Each row of a before or after table is a point. The points were changed in one or more steps. Then noise was added and the rows were shuffled. The steps act on how far a point lies along the listed directions, d1 being the first. What was done? A step turns or swaps two directions, mirrors them in a line or flattens them onto one, adds a multiple of one to another, or multiplies one. Angles are multiples of 10 degrees, from the lower direction toward the higher: turns from -170 to 170, lines from 10 to 170 but not 90. Use the fewest steps. Two steps may share a direction if one is a turn and the other turns, adds or multiplies; they go together, in the order done. Otherwise the lowest direction goes first.

Directions:
(1): -60,-8
(2): 8,-60
Before (14 x 2)
-36,20
-34,25
-58,-11
16,1
-41,14
23,36
17,19
-23,-21
-2,-18
-9,33
23,27
-52,-40
-43,-10
-60,-8
After (14 x 2)
-2,16
0,7
0,8
-1,-3
-4,-1
-3,8
-3,15
-1,-6
0,12
-1,8
2,-6
1,2
1,-14
0,-2
Steps: multiply d1 by 0; multiply d2 by 0.4

Directions:
(1): 12,6,7,-60,-4,-16
(2): -6,20,44,-4,-9,41
Before (8 x 6)
9,1,-6,-29,6,-1
1,-1,2,-8,3,9
-1,-12,6,-18,5,-8
-2,-6,-25,-20,5,-22
10,12,20,-14,-8,1
-14,4,10,34,-2,13
-5,6,18,23,-2,31
-13,0,-6,58,4,26
After (8 x 6)
-13,-2,-5,34,2,1
-10,-11,-29,59,8,4
12,17,26,-14,-10,7
-1,-9,12,-19,3,-1
-2,-4,-17,-22,4,-15
-2,3,10,24,-1,23
7,4,4,-29,4,8
1,1,5,-8,3,11
Steps: add 0.5 times d1 to d2

Directions:
(1): 44,17,18,-28,-24,-37,15,8,58,-8,11
(2): -23,60,20,15,-16,26,-42,-5,12,-27,29
(3): 30,22,20,5,49,-6,-16,56,-18,-19,-28
Before (14 x 11)
-14,-36,-17,11,-11,5,23,-14,-15,23,-10
-23,-5,-8,-1,-13,12,3,-21,-4,12,13
-10,6,-7,2,-4,4,1,-18,8,1,9
-13,-27,-13,2,-15,7,9,-22,-3,17,1
-15,3,-4,6,1,15,-6,-3,-17,1,5
-17,5,6,5,-7,16,-6,-9,3,1,5
9,-5,8,-12,-13,-12,13,-7,16,7,4
9,12,0,-4,-6,2,-5,8,11,-10,5
-10,-4,-4,8,9,13,-9,2,-18,6,-13
35,-7,10,-13,2,-34,19,21,14,-2,-8
-14,2,7,8,-9,14,-2,-9,-2,3,6
-35,9,-10,27,16,31,-9,-8,-31,-3,1
-23,3,-3,10,-8,12,-16,-12,-3,1,14
-9,20,11,9,5,23,-21,7,7,-15,0
After (14 x 11)
-11,-37,-16,7,6,8,11,-10,-25,20,-15
6,22,4,3,0,8,-14,13,6,-12,5
-5,-7,-6,-4,-19,1,5,-18,13,9,1
-31,21,-4,10,-34,19,2,-39,20,-3,32
-28,18,2,13,-12,18,-27,-12,-1,-5,22
-15,41,18,8,-20,26,-29,-6,30,-21,20
6,-9,5,0,21,0,4,14,-19,3,-15
-22,18,10,8,-7,22,-16,-8,3,-3,10
-6,-60,-26,5,-2,-4,38,-11,-23,33,-23
-25,0,-6,7,2,19,-5,-11,-19,8,8
39,-27,3,-10,25,-34,26,34,-7,2,-28
-18,11,10,11,-11,17,-8,-9,-3,-2,9
-15,8,-2,0,-17,10,-3,-13,3,-2,17
-14,12,-4,11,9,13,-9,-11,-6,-5,4
Steps: swap d1 and d3; multiply d2 by 2

Directions:
(1): -27,19,5,-2,27,-43,23,-2,-6,39,-23,24,-8,23,-28,-1,-10,-35
(2): -21,29,23,34,-21,0,23,-7,-32,-16,-7,1,-34,-33,-24,16,25,23
(3): -6,-6,6,3,32,14,-25,-5,25,-9,-17,-15,4,-60,-26,23,-16,-37
(4): -24,-45,-9,8,-34,-20,-9,23,-15,-34,-29,22,-11,-3,22,-4,6,-37
(5): 4,12,-17,-39,-43,38,-11,23,-6,44,-4,26,-15,-13,-14,17,2,-10
Before (13 x 18)
-5,26,11,15,10,4,6,-13,-1,-9,1,-8,3,-15,-11,8,8,17
-7,-8,20,33,48,-26,7,-5,10,-42,0,-14,18,4,3,-8,-11,-9
8,-13,-23,-43,24,-8,-17,16,17,22,-8,3,23,16,23,-18,-22,-40
-6,-9,16,25,37,-19,2,-6,11,-21,-13,-25,13,-30,-1,4,-8,-15
0,0,-12,-13,27,-11,-17,-6,22,13,0,3,6,0,-18,6,-10,-20
-4,10,-15,-23,13,-15,4,12,5,48,-2,10,3,26,-9,-3,-9,-24
-18,20,21,32,35,-25,22,-19,5,-1,-11,-10,-11,-32,-15,1,-14,0
27,-17,-11,-19,17,-6,-18,4,46,-4,-2,1,32,13,25,-7,-9,-20
-3,-17,-17,-25,-26,14,-21,15,-6,14,-11,17,1,-2,2,-2,-5,-25
8,3,-5,2,22,2,-1,-9,10,-1,7,1,18,15,6,-9,-8,-2
-2,29,-3,-11,7,19,12,-8,-1,40,2,10,-7,-4,-28,22,-6,4
-4,26,4,-20,37,-4,12,-10,22,47,11,-6,16,1,-27,-5,-16,-3
-9,1,18,33,21,-4,2,-10,3,-51,-14,-21,5,-52,-2,7,-1,-1
After (13 x 18)
-2,32,11,14,15,9,7,-18,1,-1,4,-14,5,-14,-15,8,8,23
-7,-8,19,31,47,-27,8,-5,8,-43,-1,-12,18,6,4,-9,-10,-9
6,42,5,-23,49,4,17,-20,25,59,22,-14,19,3,-37,-3,-20,10
11,7,-3,1,27,5,-1,-10,12,3,13,-1,19,13,2,-8,-8,1
-10,-2,15,32,19,-7,2,-8,1,-53,-16,-20,4,-51,0,8,-3,-6
5,39,-2,-14,18,24,17,-15,3,47,10,5,-2,-1,-32,23,-7,14
-8,-24,-18,-25,-31,9,-22,20,-8,6,-16,23,0,-2,6,-2,-2,-33
-7,-11,15,25,37,-20,3,-6,10,-23,-14,-26,13,-31,0,5,-6,-15
6,-16,-24,-43,22,-8,-18,16,17,21,-9,6,22,14,25,-19,-21,-41
25,-17,-11,-19,15,-7,-18,4,46,-3,-1,1,33,13,27,-6,-9,-21
1,5,-14,-15,30,-8,-18,-8,24,16,1,2,8,1,-19,8,-11,-18
-3,13,-14,-23,16,-13,4,11,6,52,-1,10,2,26,-12,-3,-12,-21
-16,23,20,31,40,-24,24,-22,9,1,-7,-12,-9,-32,-16,1,-15,4
Steps: multiply d4 by 1.6

Directions:
(1): 12,12,36,-5,-22,-1,-9,-20,31,34,4,23,9,12,7,5,13,2,-12,12,-17,4,18,43,-16,-16,-6,18,-12,-35,-14,8
(2): 5,-2,5,-10,13,60,34,-40,3,0,-15,5,20,-10,8,11,-20,15,28,1,-17,-9,0,-4,-13,11,-12,26,12,16,11,8
(3): 14,-4,18,1,-3,9,-8,-12,-7,18,15,-7,-1,-5,-25,-32,-5,-4,8,-25,-17,-5,0,4,-40,-2,1,-59,23,21,-27,7
(4): -7,6,10,2,-6,1,-35,-3,-3,-18,9,-7,15,-13,-4,54,-19,24,4,-16,12,37,2,0,7,-10,8,1,3,15,-33,40
(5): 23,1,-17,23,-17,-25,39,-31,-17,23,-20,-7,8,-32,-18,14,27,1,7,-9,22,10,-15,-9,-1,-12,17,-1,15,-30,-1,11
Before (8 x 32)
-13,-3,14,-19,8,21,-25,23,18,-18,11,17,-14,27,16,-11,-7,-11,-16,10,-23,-11,15,9,3,8,-16,-8,-18,13,3,-13
1,2,2,6,-18,-23,-9,7,10,4,3,5,-1,3,5,20,5,3,-3,6,5,19,-4,13,10,-14,4,13,-13,-22,-3,1
-3,-5,-10,10,0,-2,23,-7,-3,-9,-13,-1,-7,-3,10,-7,11,0,15,10,2,-7,-6,-3,17,5,0,27,-1,-6,25,-5
11,-2,-1,3,-1,11,29,-31,-5,7,-16,4,11,-23,-2,18,5,11,13,1,8,-6,-3,1,-5,-7,-1,24,13,-10,3,8
-5,4,12,-13,7,-5,-18,22,11,-1,15,6,-17,19,-2,-31,-1,-16,-8,-1,-19,-12,6,0,-4,2,-16,-15,-14,7,0,-20
8,-6,-2,2,-2,-8,28,-15,-7,11,-17,8,1,0,2,11,12,2,8,15,8,-6,-12,-4,17,-11,-8,24,2,-22,7,1
24,-1,-2,11,-10,-3,35,-22,2,18,-23,9,8,-15,-2,2,11,1,4,4,10,-6,-4,2,-1,-8,-1,11,-2,-31,23,2
-17,1,-6,-11,1,-13,-24,22,-3,-11,16,-11,-15,18,1,-10,-9,-3,-2,2,-6,-1,9,4,10,-1,1,-21,-7,20,-8,-5
After (8 x 32)
18,-6,-20,16,-2,-7,56,-35,-19,16,-27,-2,4,-34,-12,1,24,1,14,-3,19,-13,-15,-13,-4,-6,6,14,21,-22,15,-4
-20,4,22,-22,11,-1,-52,43,18,-18,30,5,-18,31,4,-23,-19,-12,-14,-3,-23,-4,13,4,0,4,-20,-17,-21,25,-10,-15
12,-10,-20,15,-4,-26,41,-13,-24,10,-23,-2,-3,-14,-9,7,22,-2,8,7,23,-4,-23,-20,20,-11,1,11,11,-25,10,-1
-1,-6,-18,9,-5,-11,4,5,-13,-16,-3,-11,1,-14,-3,26,-6,8,15,-9,15,19,-17,-16,14,-3,9,1,2,6,1,5
0,-3,-10,17,-8,-22,20,-3,-4,0,-13,1,-11,-4,6,-7,22,-3,8,11,8,-3,-7,2,19,-1,4,24,-4,-20,21,-8
-31,-6,20,-34,24,35,-60,54,23,-43,29,16,-22,46,26,-18,-32,-11,-19,11,-33,-14,22,7,8,18,-27,-14,-28,44,1,-20
31,-6,-29,28,-13,-33,52,-20,-22,17,-31,-8,3,-35,-19,-2,25,-6,5,-8,33,-2,-20,-21,6,-9,15,-9,11,-34,26,0
-24,6,16,-24,1,7,-44,21,14,-13,24,1,-7,32,13,2,-23,7,-5,10,-20,4,22,23,7,-2,-9,-6,-17,23,-16,5
Steps: mirror d1 and d3 in the line at 80 degrees; turn d2 and d4 by -50 degrees; multiply d5 by 2

Directions:
(1): -20,-24,-11,-21,-22,-19,-7,-23,-36,-13,-9,11,43,-17,41,7,23,-14,-6,50,-1,52,-2,26,6,-31,-20,-7,17,-27,15,-24,-30,41,3,13,-19,-41,18,32,5,14,27,-26,8,2,3,-4,-8,-6,14,26,32,6,-14,-3,46,17,-1,33,1,11,48,28
(2): 35,-25,4,34,-24,15,-7,40,-51,-10,-34,11,-13,4,27,-4,-21,-19,1,12,24,8,42,15,18,-14,16,-16,4,-6,52,37,-7,-12,-13,-15,-13,-3,-10,7,60,-5,14,41,10,-13,-7,3,37,-21,30,21,-56,29,-23,21,-2,-1,2,3,5,-16,-29,-13
Before (9 x 64)
-12,-18,-11,-3,-16,-6,-4,-11,-23,-5,-1,16,33,1,24,-3,26,1,-14,27,4,26,0,20,2,-26,-22,-13,16,-20,6,-11,-25,22,6,5,-7,-14,14,18,11,11,8,-16,0,7,4,4,3,-6,3,24,8,1,-8,11,27,3,-7,16,2,2,17,14
-23,0,-12,-27,0,-14,7,-28,12,3,17,-1,19,-9,3,-2,23,12,6,14,-1,15,-24,0,5,-6,-5,9,10,-12,-18,-24,-5,32,3,13,5,-16,2,12,-28,18,5,-27,-8,10,1,-11,-20,15,-8,2,44,-19,11,-16,13,3,6,7,-1,5,21,15
-28,2,4,-22,2,-13,1,-17,9,-9,22,3,30,-12,12,3,12,3,-5,23,-5,22,-16,-2,-10,-7,-22,7,4,-10,-17,-24,-17,16,7,20,-4,-19,13,13,-23,11,9,-27,4,9,11,-5,-21,9,-4,1,39,1,-9,-3,31,4,-3,20,-5,11,45,23
-9,-4,0,-6,-2,-7,5,-4,3,0,5,0,10,2,-6,2,5,6,10,-3,-9,5,0,7,-1,0,3,-6,3,-7,-16,-10,5,-7,2,-3,-3,-7,4,-3,-5,3,-2,-16,1,2,-1,10,-3,11,7,2,9,-4,1,-8,8,12,0,8,-3,-5,8,0
33,8,10,31,-3,26,2,35,6,1,-13,7,-43,14,-6,-11,-38,10,7,-24,17,-31,27,-20,7,11,15,1,-13,12,26,33,6,-37,-11,-34,-1,31,-4,-15,34,-16,-12,43,-12,-6,-7,3,37,-13,6,-3,-60,9,-6,26,-32,-14,-8,-16,2,-14,-50,-14
29,6,14,21,8,18,11,24,14,12,-5,-7,-32,7,-15,1,-23,10,4,-19,7,-30,21,-13,0,10,21,-2,-11,15,10,23,6,-33,-5,-6,-4,22,-18,-25,24,-11,-15,25,0,-4,-11,7,21,-4,4,-11,-38,7,5,2,-27,-12,10,-13,-4,-14,-33,-26
1,0,10,11,6,10,-5,16,12,1,3,-5,-18,8,-10,-11,-6,-8,3,-20,10,-16,16,-14,3,9,11,14,-8,14,12,15,19,-19,-10,-4,-3,15,-11,-9,11,-3,-10,14,-2,-14,-5,10,12,7,7,-11,-24,5,7,5,-16,-13,2,-20,6,-5,-25,-4
14,15,7,4,7,11,2,11,25,15,28,-13,-25,6,-33,-5,-18,11,7,-22,0,-26,9,-12,-5,23,2,1,-4,19,0,16,9,-23,18,-8,18,22,-1,-28,-6,-6,-16,12,-8,4,2,1,5,1,-5,-13,-21,-9,2,-1,-21,-12,6,-11,-12,3,-22,-23
10,31,3,-3,28,1,1,-9,58,16,17,-14,-32,6,-42,-11,-11,14,7,-37,-22,-48,-12,-19,-8,32,21,5,-12,23,-36,-3,16,-21,8,-5,23,27,-13,-30,-22,5,-36,0,-11,6,6,4,-5,7,-23,-27,8,-6,29,-13,-36,-6,-7,-20,-8,-3,-19,-12
After (9 x 64)
-2,-6,1,-1,-5,-4,4,4,-3,-2,0,1,6,4,-4,1,0,4,10,-4,-6,3,6,7,2,-1,6,-8,2,-6,-8,-4,5,-11,0,-5,-3,-7,1,-4,3,2,-1,-9,2,0,-2,10,3,8,10,3,0,0,-2,-6,5,12,0,7,-2,-7,1,-4
-6,-8,8,-1,-7,-1,0,8,-10,-11,6,7,15,-6,18,0,-4,-5,-4,20,7,16,7,1,-1,-10,-9,0,2,-9,7,0,-14,2,0,10,-6,-12,4,11,8,6,12,0,8,1,8,-3,1,-1,8,7,4,15,-19,9,21,0,0,16,-1,1,20,10
-7,-22,-9,1,-18,-3,-5,-5,-28,-6,-5,17,29,3,25,-4,22,-1,-13,26,7,25,5,21,4,-27,-20,-15,15,-19,11,-6,-25,19,5,2,-9,-12,12,16,19,9,9,-10,2,5,3,5,7,-9,7,26,0,4,-11,14,25,1,-8,16,3,0,11,10
8,17,8,-1,10,7,2,4,31,16,31,-13,-20,4,-36,-4,-14,14,7,-21,-3,-25,3,-12,-8,24,-1,3,-3,18,-6,11,8,-19,20,-5,19,21,1,-27,-15,-5,-17,5,-10,5,4,1,0,4,-8,-15,-10,-13,5,-5,-19,-11,6,-9,-12,5,-16,-20
0,-9,-7,-4,-9,-3,4,-1,-8,0,0,2,3,-3,10,-5,6,3,9,11,11,9,0,2,13,-7,8,2,9,-9,7,1,-3,18,-5,3,1,-9,-8,9,3,13,8,0,-5,3,-3,-8,2,6,6,8,8,-5,2,-4,2,0,8,2,2,-5,-5,4
8,13,11,1,17,7,14,1,33,14,11,-10,-19,2,-22,4,-9,17,3,-16,-5,-23,1,-16,-7,11,9,5,-9,13,-12,2,5,-21,2,4,-1,17,-11,-23,-4,-6,-17,1,-3,3,-6,4,0,5,-8,-16,-6,-6,14,-9,-17,-9,9,-9,-6,-6,-10,-15
1,20,4,1,9,9,4,-2,34,4,9,2,-21,5,-16,-6,-16,20,4,-19,-1,-22,-6,-24,-5,13,-2,11,-11,9,-9,0,3,-17,0,-19,3,22,9,-11,-9,-9,-15,5,-17,6,-1,0,8,2,-13,-12,-9,-11,7,9,-18,-8,-10,-8,-1,1,-15,4
17,29,4,4,26,6,0,-1,51,15,12,-13,-36,8,-41,-12,-15,12,8,-38,-19,-51,-5,-19,-6,31,25,4,-11,23,-29,4,17,-25,6,-8,22,28,-16,-30,-12,3,-37,8,-10,4,4,6,2,4,-19,-25,-2,-1,26,-10,-39,-6,-6,-22,-7,-6,-27,-15
-10,3,8,-2,10,3,-2,4,24,2,12,-8,-10,5,-12,-9,3,-4,2,-18,4,-12,5,-15,-2,10,5,17,-7,13,-1,2,18,-11,-7,1,-2,11,-7,-9,-5,1,-10,0,-5,-9,-2,8,1,13,0,-14,-5,-2,12,-3,-10,-10,1,-17,5,0,-12,3
Steps: flatten d1 and d2 onto the line at 20 degrees
